Each row is a point. Each copy is the shape, with its points in the same order, turned, moved and blurred by noise. Some copies are also mirrored. Which?
In the rows, 128 means zero.

Shape, 9 rows:
[[ 79 189 119]
 [138 105 147]
 [127  33 123]
 [148 200 101]
 [ 81 150 136]
 [112  85 137]
 [140  88 142]
 [103 125  74]
 [136 112 223]]
Copy 1, 9 rows:
[[ 83 172 108]
 [151  86 135]
 [133  26  89]
 [161 193 102]
 [ 91 137 127]
 [118  70 110]
 [151  79 115]
 [117 133  68]
 [142  92 202]]
Copy 1 is: only turned
Copy 2, 9 rows:
[[ 63 172 148]
 [132 105 120]
 [126  36  78]
 [112 206 106]
 [ 78 133 151]
 [117  77 120]
 [139  89 114]
 [ 67 124  81]
 [176  96 192]]
Copy 2 is: only turned

Shape (9 x 6):
[[102 166 119 107 167 148]
 [143 116 188  73 112 122]
 [ 81 112 112 206 155 150]
 [147  78 148  73 107 121]
 [157 207 147 183 119  92]
 [123 179 137 165 106 158]
 [136 141 176 164 148 135]
 [147 157 126 122 141 165]
 [188 101 161  64 175 135]]
Copy 1 (9 x 6):
[[133 166 129 105 174 169]
 [108 130 128  79  88  99]
 [137  88 171 171 207 164]
 [122  81 125  56 106 112]
 [203 183 170 161 141  97]
 [168 146 161 162 125 155]
 [129 135 130 163 144 108]
 [158 139 105 124 139 159]
 [126 118  56  65 127  96]]
Copy 1 is: mirrored
Copy 2, 9 rows:
[[155 112  94 129 181 130]
 [168  88 187  81 132 114]
 [ 66 140  95 179 144 139]
 [142  83 153  67  96 116]
 [180 198 139 167 136  79]
 [165 166 121 173 135 151]
 [125 164 158 139 161 120]
 [164 146 117 110 153 152]
 [143 124 151  24 148 120]]
Copy 2 is: mirrored
Copy 3, 9 rows:
[[ 92 153  94 102 153 138]
 [109 103 148  83  83 169]
 [149 162 164 160 201 118]
 [142  66 140  88  93 161]
 [ 99 177 132 182  76  90]
 [141 192 136 146 118 142]
 [ 96 147 164 159 119 146]
 [121 148  93 137 118 166]
 [ 86  50 105 123 102 193]]
Copy 3 is: mirrored
Copy 4, 9 rows:
[[122 160 145 104 159 132]
 [136 124 179  88  70  84]
 [114 127 117 207 156 155]
 [152  86 146  95  78  91]
 [142 249 136 157 103  96]
 [137 195 132 146  98 156]
 [141 164 176 163 115 122]
 [163 167 140 116 129 149]
 [195 101 192  81 125  97]]
Copy 4 is: only turned

Shape (14 x 9):
[[119 176  88 103  93 136 138 143 159]
 [191 162  97 136 165 104 166  88 128]
 [144 180  72  77 136  86 139  97 116]
 [ 59  82 160 164 132 157 118 134  93]
 [211 110 195  91 136 177  22  85  90]
 [141  48 144 134 162 200 127 163  94]
 [195 100 118 136 155 162  53 135  97]
 [108 167  96  96 136  88 155 123 147]
 [139 136 114 102 108  51 172 151 123]
 [193 108 154 180 158 142  66 141 144]
 [126 116 200 135 137 204 135 148 105]
 [160 124  91  92 115  92 171  81 180]
 [126 133 122  79 188 101 152 125 167]
 [144 158  96  97 147  88 173 152 140]]
Copy 1:
[[ 98 183  78  73 105  93  87 139 130]
 [166 140  89  59 154 131 147  85 124]
 [131 156  78  38 156  94  82  83  95]
 [ 76 128 154 169 123 136 116 170  65]
 [197 168 188 123 151 225  21 134 121]
 [102  96 132 125 119 220 113 198  92]
 [178 125 102 133 157 199  60 157 117]
 [107 147 103  53 140  68 109 119 108]
 [151 132 105  43 102  70 118 143  72]
 [197 131 125 154 149 165 105 176 150]
 [ 96 181 171 126 117 193 130 189 101]
 [134 118 113  37  93  95 110  80 150]
 [110 116 136  33 170 100 119 144 137]
 [130 137  84  32 136  90 128 142 110]]
Copy 1 is: only turned
Copy 2 (14 x 9):
[[ 96 169 108  74  98 149 120 149 163]
 [157 149  75 101 165 101 175  87 128]
 [105 176  95  39 155 115 141 104 102]
 [ 89  66 190 173 110 141 137 148 117]
 [212  63 154 101 168 211  56  66 109]
 [152  22 144 141 114 185 176 143 119]
 [179  52  96 119 154 176 101 135  93]
 [ 78 150 115  69 139 101 151 125 146]
 [126 131 132  57 108  46 142 138 131]
 [175  61 102 152 169 148  89 132 153]
 [160  80 197 139 128 182 150 147 171]
 [113 138  75  72 107  96 153  53 156]
 [ 80  96 105  56 170 113 158 101 163]
 [119 141  97  57 140  96 170 147 152]]
Copy 2 is: only turned
Copy 3:
[[111 136  88 115  75 153 124 152 156]
 [173 178 128 151 156 106 158 142 140]
 [118 203 100 103 113 102 135 147 123]
 [ 64  35 154 141 136 127 110  89 108]
 [193 119 195  56 159 168  37  93  68]
 [132  16 145  99 189 145 124 134 109]
 [177  96 133 112 177 140  54 140  79]
 [ 92 164 109 115 105 101 132 146 168]
 [120 135 140 115  81  60 147 176 155]
 [184  90 160 157 165 137  48 131 132]
 [117  51 194 109 153 188 124 121 135]
 [172 154  94  98 103  85 157 112 181]
 [108 148 124  92 161  95 123 133 195]
 [118 150 119 116 124  97 148 183 169]]
Copy 3 is: only turned
Copy 4, 14 rows:
[[101 126 128  74 133 119 155 108 165]
 [166 141 114 132 210 108 198  83 133]
 [154 132  91  60 177 100 168  86 117]
 [ 80 128  86 194 113 163  94 123  98]
 [249 146 160 147 140 221  77  97 107]
 [116  90 126 195 160 223 132 154 100]
 [175 107 169 148 197 186  92 110 106]
 [121 131  75  86 156  90 160 117 145]
 [143  87 100 113 133  61 178 133 115]
 [173 121 172 192 192 149  88 118 154]
 [127 162 136 188 109 200 140 154 124]
 [161  86  76 108 157 110 195  74 177]
 [154 123  54 113 182 125 161 152 161]
 [131 114 101  97 172  91 187 143 138]]
Copy 4 is: mirrored

Shape:
[[124 156 107 123 118  43  90 107 110  87 126 211]
 [157 140 141 140 121 170 125 122  95  85 102 130]
 [137 159 158 113 118 159 112 102 151 104 101 143]
 [152  69 163 148 121  72  87 152 143 124  97 157]
 [ 96  95 142 130 199 122  98 153 156  94 115 108]
 [137  98 147 153 125 159 135 157 157  98 106 113]
 [151 159 129 151 111  87 107 138 140 125 109 147]
 [148 156  84  89 126 108 102  96 145 138 100 149]
 [155 149 141 143 113 128 152 130 160  83 179 112]
 [134 156 154 143 128 137  98 152 147  96 125 107]
 [155 136 153 155  91 163 106  54 159 123 113 124]
 [153 154 161 106 146 162 203 139 158 139  94 107]
 [ 82 125 142 146  98 172  98 123 150  90  97 126]
 [ 93 158 145 143 102 135 123 121 100 105 124 107]
 [146 138 160 118 139 177 166 153 145 146 161 130]
 [149 117 147  47 128 114 128 135 144 146  98 117]]
Copy 1:
[[ 92 161  60 158 105  54  73  86 130 115 114 147]
 [183 115 117 166 142 138 120 119  99  77 109 137]
 [173 154 129 131 131 138 113  85 136  92  80 123]
 [129  84 156 144 109  63  88 135 144 153 101 150]
 [122 120 166 121 199 113  95 144 163 115 145 110]
 [166 102 151 148 142 139 134 158 159  99 103 139]
 [155 149 102 157 111  86 112 130 137 145  94 120]
 [145 142  59  97 137 106 101  92 133 136  83 117]
 [184 142 110 148 107 112 154 131 178  88 150 106]
 [177 155 144 144 131 123 104 142 140 112 121 102]
 [197 110 116 159 111 162 112  60 162 121  83 111]
 [172 136 143 111 157 132 216 128 135 102  77 112]
 [136 133 142 160 126 185  88 127 153  88  96 121]
 [132 143 114 167 115 152 121 120 109  98 126  85]
 [179 146 145 113 128 150 186 122 136 117 140 145]
 [143 114 131  55 123  99 134 113 114 115  86 107]]
Copy 1 is: only turned
Copy 2 (16 x 12):
[[165 153 120 113 107   7 102 113 102  91 114 172]
 [157  96 170 123 131 148  98 112  80  87  98 162]
 [147 132 170  98 121 143  87 103 132  99 109 147]
 [128  97 190 137  94  50  93 166 124 152  84 139]
 [ 86  86 152 116 157  95  92 172 140  77  93 102]
 [114  82 169 136  97 154 107 160 122  98  92 127]
 [155 154 146 147 104  91 107 136 103 121  93 129]
 [179 137  97 109 135 101  86 117 138 135 100 140]
 [159 110 153 151  89 134 109 127 112  64 158 102]
 [126 138 167 134 122 130  79 143 100  84 106 106]
 [141 113 174 152 107 149  94  55 147 131 117 136]
 [165 114 166  91 129 197 166 158 141 109 110 114]
 [ 74 109 152 112  96 148  77 105 113  93  90 153]
 [110 125 145 111 114 129 113  99  67  93 117 121]
 [140 114 163 122 131 178 124 170 122 108 169 133]
 [172 100 146  55 125 121  96 158 132 154 114 105]]
Copy 2 is: only turned

Shape (16 x 12):
[[ 85 108 149 184 192  93 172  56 104 124 131  84]
 [ 92  97 142  93 105 108 167 157 156 174 124 141]
 [129  57 128  78 138 168  65 141 168 148  93 177]
 [145  78 101  99  69 202  94 104  68  79 100  96]
 [196 123 101 139 110 199 137  95  90 118 136  80]
 [169 105  92 142 136 186 153  61 166 131 140 173]
 [115 128 105 135 107 138 150 176 166  76 192 138]
 [126 102 172  73  92 124 140 141 123 133 193 122]
 [106 156 195  94 178 208  94 145  72 106 139  85]
 [160  85 148 154 129 121 119  86  82 186  92 139]
 [181 169 184 175  89 123 144 116 156  85 112 126]
 [180  84 181 120 139  91 118  82 145 135  89 145]
 [112 101 108 157 168  95 110 114 168 104 112 187]
 [202 142 126 145 142  97 193 105 154 110 130 118]
 [163 139 156 142 191 175 130  61  75 105  88 164]
 [159  75 212 145 153 112 171 133 113 123 114 109]]
Copy 1, 16 rows:
[[125  97 139 144 120  63 172   7 138 129 102 106]
 [138 130  83  85 132 168 138 121 151 138  74 162]
 [151 100 152 103 187 202  70 135 131 148 119 184]
 [137 118 188 124 127 230  81  80 101  39 116  95]
 [171 108 198 120  96 196 148  78 111  74 153  64]
 [172  80 191 121  78 174 108  92 172 149 172 142]
 [109 167 114 156  99 142 142 157 164  96 156 139]
 [125 158 146  91 138 166 177 124 159  73 105 183]
 [ 61 137 196  77 189 155 171  91  57 100 149 116]
 [190  86 171 121 112 157 142  62  79 140  81 154]
 [156 177 223 130  77 103 128 137 144 135  97 104]
 [193 108 197 108 145 112 120  97 147 134  66 169]
 [142 110 130 158 123  86  70 113 149 150 127 173]
 [196 127 173 104  90  85 147 124 171 110 133  91]
 [131  62 219  83 105 107 100  65  80 122 138 129]
 [139  91 184 119 148 110 190 124 131 113  56 116]]
Copy 1 is: mirrored
Copy 2:
[[102 111 146 177 211  86 198  62 113 130 150 119]
 [124  91 144 115 132 107 142 186 119  95 138 180]
 [ 91  74 127 106 134 163  58 133 126 143  80 221]
 [131  82  68  92  59 139 118  78  79 187  79 121]
 [195 132  89 107 125 125 141  62 100 158  68 119]
 [180 118 131 143 125 117 133  52 169 134  82 209]
 [182  99  86 171 112 116 106 150 174 146 175 149]
 [173 105 129  94 131 128 140 171 101 175 174 164]
 [ 96 163 105 116 155 220 143 131 118 205 122  98]
 [138 112 149 146 167 112 135  92  45 121  69 177]
 [190 142 194 190 115 100 103 120 130 174  97 107]
 [129  91 194 147 175  88 108 123  86 178  76 185]
 [106  96 131 201 165  89  88  97 149 139 125 210]
 [197 126 146 168 173  56 150 123 151 156  86 145]
 [115 149 134 179 154 146 167  58 114 201  57 171]
 [150  73 171 167 191 130 158 159  96 170  91 130]]
Copy 2 is: mirrored

Shape (15 x 12):
[[130 170 158 144 119  92 139 156  77  70 192  61]
 [111 155 108  83 134 171 110 173 178 153 181  85]
 [117 192 111 151 148 116  97 159 188 111 101  66]
 [150 137 133  91 145 207 190  96 109 111 137 165]
 [131  67 173 176  72 160 126 120 154 185 173 100]
 [ 94 169  99  65 170 182  98  92  73 122 171 145]
 [119  94 163 111 166 103  75  77 165  81 101 147]
 [176  87  80 114  77 122 163 143 173  79  95 121]
 [ 90 128 104  76 119 201 169  85 119 136 121  56]
 [115  85 186 135  51 130 123 139 178 133 126 167]
 [181 127 193 124  64 130  76 189  83  92  79 147]
 [116  66 187 166 157 147 149 184  93 171 169 147]
 [ 96  85  80 166 123 181 155 140 177 144 156 146]
 [147 139  80 129  85  84 193 189 119 160 166 153]
 [195 115 187 164  92 107 154 150  78 143 175 131]]
Copy 1, 15 rows:
[[129 140 144  87 163  90  62 130 174 116 208 102]
 [ 72 173 116  72 183 144 166 104 117 163 133 148]
 [106 182 133 104 163 133 173 130 134  98 110  53]
 [143 146 139 123  77 101 163  91 106 135 144 227]
 [133  88 104 154 134 181 145 126 168 230 142 142]
 [ 84 185 164 129 129 108  94  38  69 134 152 185]
 [198 128 174 134 115 195 116  96  61 120 104 107]
 [140 128  84  70  47 135 138 170 104 156 107 123]
 [104 147 141 103 107  76 189  88  70 195 180 140]
 [160 126 165 122  98 183 123 176 140 215  89 150]
 [143  90 203  90  71 128  82 130 193 120  69 123]
 [106  55 152 171 156 163 116 152 136 150 150 199]
 [ 77 160 100 156 108 185 166 150 102 178 147 174]
 [ 87 148  70 130 121  88  77 200 139 162 105 165]
 [154  83 121 145 122 114  79 131 205 153 130 171]]
Copy 1 is: mirrored
Copy 2 (15 x 12):
[[107 108 107 130 118  60 177 168  36  96 131  59]
 [123  92  54 150 175 141 191 185 166 120 161 124]
 [102 155  78 135 184 160 145 156 130  70 128  73]
 [170 136 110 131 121 102 163 125 122  84 169 221]
 [159  64 129 122  70 130 166 132 190 144 146  94]
 [ 88 151  95 128 130 115 193 182  85 167 167 215]
 [101 145 168  69 176 149 140  78 122 149 162 121]
 [115  67  93 135 172  96 100  60 149  55 121 146]
 [147 123  79 161 126 134 227  99 134 128 103 187]
 [121  74 163  77 126  94 145 125 211  99 145 117]
 [131  53 143   7 145 112 114 173 110  63 105 144]
 [187  61 175 143 115 117 128 194 120 148 155 114]
 [123  74 125 202 113 153 134 118 187 108 182 154]
 [134  84  78 175 135  40  93 171 150 102 121 139]
 [186  71 117  87  84  58 107 161  99 110 145 100]]
Copy 2 is: only turned
Copy 3:
[[126 155 104 157  69 161 122 175 195 116 172  97]
 [190  81 121  69 167 159 135 144 196 132 110  81]
 [170  85 159 116 133  97 132 198 153  73 103  89]
 [104 138 129  95 148 204 146  87  99 169  80 121]
 [207  84 127 147  99 121  78  49 167 183 120 121]
 [ 76 140 133  25 149 198  90 146 174 157  89 136]
 [105  70 225 102 113 140 110 105 146  75 123 191]
 [160  55 103 121  83 157 203  95 126  84  83 142]
 [ 85  60  87 102 139 176  94 108 138 147  76  62]
 [171  78 175 160 101 113 158  52 191 158  86 161]
 [140 132 199 103  13 115 194 106 179 162 100 110]
 [160 120 141 113 118 105 130  88 135 221 196 141]
 [195  61  99 115 164 148 129 118 128 173  92 179]
 [172 144  46 113 125 101 199 107 177 128 109 153]
 [170 180 117 139  58 121 138  70 148 154 164 114]]
Copy 3 is: only turned
